Each row is a point. Any point is a mix of the corners, with weights that add up to 1. It lies inside the corners' shape when no weight is negative. Is each point inside? If not, which corners have a negative weight?
(in the rows, 100 means zero)

Corners:
(1): 64,5
(2): 81,146
(3): 111,114
Points:
107,111 -> inside
88,132 -> inside
80,125 -> inside
81,140 -> inside
68,83 -> outside (3)
102,140 -> outside (1)
96,83 -> inside
69,38 -> inside

Corners:
(1): 72,87,130,137,156,56
(2): 55,161,125,112,74,71
(3): 150,27,125,138,9,71
(4): 140,112,114,180,110,70
(5): 59,39,5,44,109,98
(6): 103,175,143,55,54,141
(7): 44,96,59,108,131,150
Points:
81,111,81,83,135,114 -> outside (2, 3)
82,126,125,125,88,90 -> outside (5)
68,70,70,77,107,116 -> outside (2, 4)
74,107,128,124,96,90 -> outside (4, 5)
88,155,131,135,130,93 -> outside (3, 5)
94,95,106,116,73,99 -> inside
78,129,114,108,87,87 -> inside
125,108,109,162,107,78 -> inside
70,112,58,63,98,123 -> outside (1, 3)

Corners:
(1): 110,110,86,125,147,34,111,158,133,84,76
(2): 95,67,115,23,102,104,61,60,153,149,90
(3): 141,153,51,55,115,195,41,72,183,130,64
(4): 104,139,112,97,137,29,112,142,76,43,114
(5): 46,13,136,64,132,80,114,105,63,103,69
(6): 87,46,167,89,149,50,165,92,78,100,114
(7): 62,95,149,76,100,91,120,74,146,117,72
(8): 135,127,98,29,65,175,63,85,142,188,47
(9): 92,106,127,101,108,70,95,163,135,71,145
(10): 90,165,121,136,108,45,85,143,97,119,135
(11): 76,159,57,120,80,26,119,139,121,53,136
(12): 140,84,76,165,83,50,88,138,101,48,120
Points:
96,106,105,84,103,96,93,106,140,113,89 -> outside (4)
103,103,101,97,118,76,94,127,116,91,103 -> outside (7)
103,99,114,100,127,77,110,115,112,104,71 -> outside (2, 9, 11)
106,103,99,85,111,96,93,106,135,102,85 -> outside (10)

Corners:
(1): 112,74,107,111,63,53,75,110,106,96,95,145,86,73,128,64,40,105
(2): 106,165,74,82,128,99,117,77,62,119,106,102,126,118,100,95,129,121
(3): 108,82,113,128,74,26,98,91,134,72,134,101,124,80,126,71,41,94
(4): 94,103,94,101,117,75,74,143,141,110,114,106,100,63,153,92,50,121
(5): 119,54,118,130,81,73,64,105,113,107,104,124,104,101,142,72,45,107
(6): 149,124,98,89,93,99,105,79,80,171,99,108,116,86,88,115,127,68
(7): 93,82,112,161,96,124,86,95,113,98,112,123,105,67,108,149,79,112
(8): 78,132,83,70,144,86,121,109,92,146,133,103,97,127,91,129,146,93
(9): 97,122,99,72,106,94,87,82,39,128,133,95,135,88,97,79,111,95
(10): 66,117,99,60,110,113,104,65,76,129,97,103,117,62,142,76,115,91
(11): 64,86,64,116,81,111,115,105,107,95,59,79,98,77,142,127,41,78
(12): 118,74,114,116,115,75,111,66,103,53,41,115,113,88,72,121,72,75
(13): 96,97,125,111,91,105,59,101,114,97,104,119,79,117,99,78,51,82
(14): 116,109,94,109,90,97,60,108,108,62,125,121,101,76,135,108,87,75
(15): 98,81,81,140,102,98,89,54,98,92,91,91,78,96,102,103,53,96
(16): 131,108,113,86,101,107,124,92,67,130,141,81,84,62,117,111,137,83
(17): 87,147,63,47,71,98,107,59,72,151,125,78,106,100,100,126,147,104
(18): 94,156,79,69,114,98,103,96,56,128,102,72,102,113,87,95,195,94
(19): 107,78,54,133,108,146,114,73,159,79,66,105,113,88,93,107,71,101
Points:
110,100,105,120,100,92,67,100,109,97,114,120,109,82,124,78,73,103 -> outside (8, 11, 12, 16, 17)
100,100,97,102,84,91,83,95,87,114,113,99,99,80,126,93,85,94 -> outside (2, 8, 12, 19)
99,101,101,102,95,84,98,87,90,94,106,97,99,73,129,98,93,96 -> outside (6, 8, 9, 13, 19)
113,95,95,123,99,92,96,88,100,93,96,108,105,97,102,101,80,91 -> outside (4, 10, 17)
97,102,95,94,100,87,88,90,98,104,101,106,106,91,112,90,84,88 -> outside (2, 7, 16)
104,110,98,101,104,89,93,93,116,106,112,121,118,87,105,101,82,101 -> outside (5, 11, 15, 16, 18)
95,100,87,104,108,115,101,91,109,123,90,96,96,83,113,121,94,96 -> outside (1, 2, 3, 9, 14)
